Every row gives one point. Each copy is the shape, with its points in the same order, turned, moved and blurred by noise. Say if it was mirrored as well.

Shape:
[[  6  -3  35]
 [-20  18  33]
 [ -5 -41   5]
 [-28   3 -40]
 [ 44   5 -12]
 [-36  51  33]
 [ 15  18   9]
 [ 25  23  33]]
Copy 1:
[[-15  -3  10]
 [-32  20  -7]
 [  7 -34 -20]
 [ 28  19 -53]
 [ 43   9  20]
 [-40  52 -14]
 [ 12  22  11]
 [ -6  21  31]]
Copy 1 is: only turned
Copy 2:
[[ -9   0  25]
 [-10  31  32]
 [-31 -21 -12]
 [ 29  19 -43]
 [ 31 -28   9]
 [  1  55  43]
 [ 23  -1  19]
 [ 11  -6  48]]
Copy 2 is: only turned
Copy 3 (8 x 3):
[[  1  50  21]
 [ 12  27  44]
 [-46  36   8]
 [-29 -26  11]
 [  5  22 -33]
 [ 34   6  61]
 [ 13  24   1]
 [ 31  44   8]]
Copy 3 is: mirrored

Shape:
[[-35  -6  -2 -24]
 [-32  22  18   1]
 [-12 -36 -61 -21]
 [ 40 -53  -6  -4]
 [ 24 -18  -7   8]
 [ 36 -21  25  -8]
 [-20  27 -10   5]
 [ 34  -9  18  12]
 [-22   5 -30 -46]]
Copy 1:
[[-17   8 -21 -23]
 [  8  25  -4  -6]
 [-35 -45  -3 -63]
 [-21 -74  -4   9]
 [ -2 -44  15   0]
 [  8 -47 -12  29]
 [ 16  11  12 -28]
 [ 13 -38  11  21]
 [ -1 -14 -34 -55]]
Copy 1 is: mirrored
Copy 2 (9 x 4):
[[ 15 -15 -29 -48]
 [-23  -6  -7 -36]
 [ 46 -46 -53   1]
 [ 69 -21  15  15]
 [ 25 -19   8  13]
 [ 42   3  24   4]
 [-19 -10 -20 -10]
 [ 24  -9  31  11]
 [ 23  -5 -52 -29]]
Copy 2 is: only turned

Shape, 9 rows:
[[ 26   3  39 -11]
 [  1 -32  11  25]
 [  2  -6  -4   6]
 [ 10  30  36 -15]
 [  7 -44  24 -11]
 [-35   1   2  58]
 [-13   3   6  32]
 [ 29 -44 -50 -38]
 [-14 -27  36 -16]]
Copy 1, 9 rows:
[[ 16  -3 -16 -52]
 [ 31 -19 -28   7]
 [ 10   3 -11  -4]
 [ -2  -4   5 -54]
 [ 19 -12 -58 -15]
 [ 13 -42  21  31]
 [ 16 -20   7   6]
 [ 22  65 -57  14]
 [ -8 -24 -45 -21]]
Copy 1 is: only turned
Copy 2 (9 x 4):
[[ 34  -5   5  20]
 [-22   3  -5  50]
 [-10  11 -12  15]
 [ 41  11 -10   2]
 [ -5 -37 -16  37]
 [-26  60 -26  53]
 [-13  37 -18  31]
 [-55 -48   6 -26]
 [ 12 -27 -39  40]]
Copy 2 is: mirrored
Copy 3:
[[ 28  30 -26 -25]
 [ 17   0  31 -11]
 [ -1   2  11   4]
 [ -2  21 -39 -27]
 [ 49 -12   2  -9]
 [-37   0  55 -31]
 [-15  12  27 -16]
 [ 38 -15  -7  71]
 [ 25 -20 -12 -24]]
Copy 3 is: only turned

Shape:
[[ 16  41  28   1  17  36]
 [-51   2 -15  17  -1  -5]
 [ 24   5  25 -17  42  53]
 [ 30  14  23 -22   2  22]
 [-13 -18 -29  -7  -7 -31]
 [ 28  -1 -20  11  27   8]
 [-23 -32  26  20   1  -6]
 [ 17  27  50 -27  46  36]
 [-49 -42 -20  21 -40   4]
 [ -6  17  23 -32  31  43]]
Copy 1, 10 rows:
[[ 30   1   6  27  28  45]
 [ -7  55 -12  -2 -17 -13]
 [ 39 -23  13  52  -6  30]
 [  0 -22   5  23  12  40]
 [-30  11   4 -20 -19 -23]
 [ 19  -9  39  -2  -3   1]
 [  4  19 -16 -10 -53  24]
 [ 45 -31 -18  44  14  38]
 [-43  57   4   1 -57   6]
 [ 21  -9 -13  57   6  19]]
Copy 1 is: mirrored
Copy 2 (10 x 6):
[[ 47  18 -14 -21 -27  24]
 [ 34  10   1  29  35 -38]
 [ 27 -15 -18   3 -31  51]
 [  3  11  -5 -21 -25  19]
 [ -8   4  26  10  43 -23]
 [ 21 -16  10 -21  26  24]
 [ 24 -26  21  20  -8 -36]
 [ 35  14   0   7 -49  52]
 [  1 -24 -17  24  33 -69]
 [ 24  13 -23  23 -23  35]]
Copy 2 is: only turned
Copy 3 (10 x 6):
[[ 18 -50 -34   6 -31  19]
 [-26  16 -21 -13   4  50]
 [ 42 -27 -66   3 -31 -13]
 [ 30 -19 -19  20 -30   1]
 [-24  31   1  13  11  14]
 [ -6 -10 -32  -7 -18 -21]
 [ 28  10  -7 -16  32  30]
 [ 45 -50 -66  28 -18   1]
 [ -1  52  12 -30   9  59]
 [ 31 -17 -59  23 -27  25]]
Copy 3 is: only turned
Copy 4, 10 rows:
[[ 26  24  17   2 -58 -13]
 [-28 -12 -46  -9 -15 -31]
 [ 48  33  18  32 -24  -3]
 [ 19   0  32   6 -33   5]
 [-20 -31 -13 -17  23  -1]
 [ 16  17   1 -25   5  14]
 [ 18 -26 -50   4 -18   0]
 [ 52  22  29  25 -41 -31]
 [-44 -32 -65  19  -5  13]
 [ 25  20  16  36 -22 -28]]
Copy 4 is: only turned

Shape:
[[  9  -5 -20 -16 -10  37]
 [-19  -9 -27 -30  -8  -2]
 [ -7   0  16 -20 -29 -13]
 [-22  23 -41  -9 -28  -2]
 [  4  26   5 -27  -1   8]
 [ 12  -1   7  88  26 -12]
 [ -1 -31   2  86  40 -10]
 [-33  23   8  -4  11   5]
 [-19  11  -1  -3 -34  21]
 [ 29   0   1  61  31 -23]]
Copy 1 (10 x 6):
[[ 22   8  19  30   2 -13]
 [  5   0 -12  39 -28  13]
 [-28 -19  17  34  -9  29]
 [-18  21  -9  65 -16  -7]
 [-12  21   5  16  15  23]
 [-55 -13  -3 -42 -13 -64]
 [-36 -30   3 -46 -46 -68]
 [-21  28   5   5 -32  15]
 [-14   8  24  41  -7   5]
 [-40 -34 -16 -40  -4 -48]]
Copy 1 is: mirrored
Copy 2, 10 rows:
[[ 20 -23 -21  37 -11  27]
 [-16 -30 -23   2 -23  18]
 [ 10 -13 -21 -21   2  -6]
 [-26 -39 -35  11  12  25]
 [  6 -12   1   4  12  31]
 [-23  48 -15  62  27 -54]
 [-30  61 -14  63 -12 -55]
 [-13  22 -13   3   7  26]
 [ 10 -13 -45  12  13  18]
 [-15  29  15  55  24 -48]]
Copy 2 is: only turned
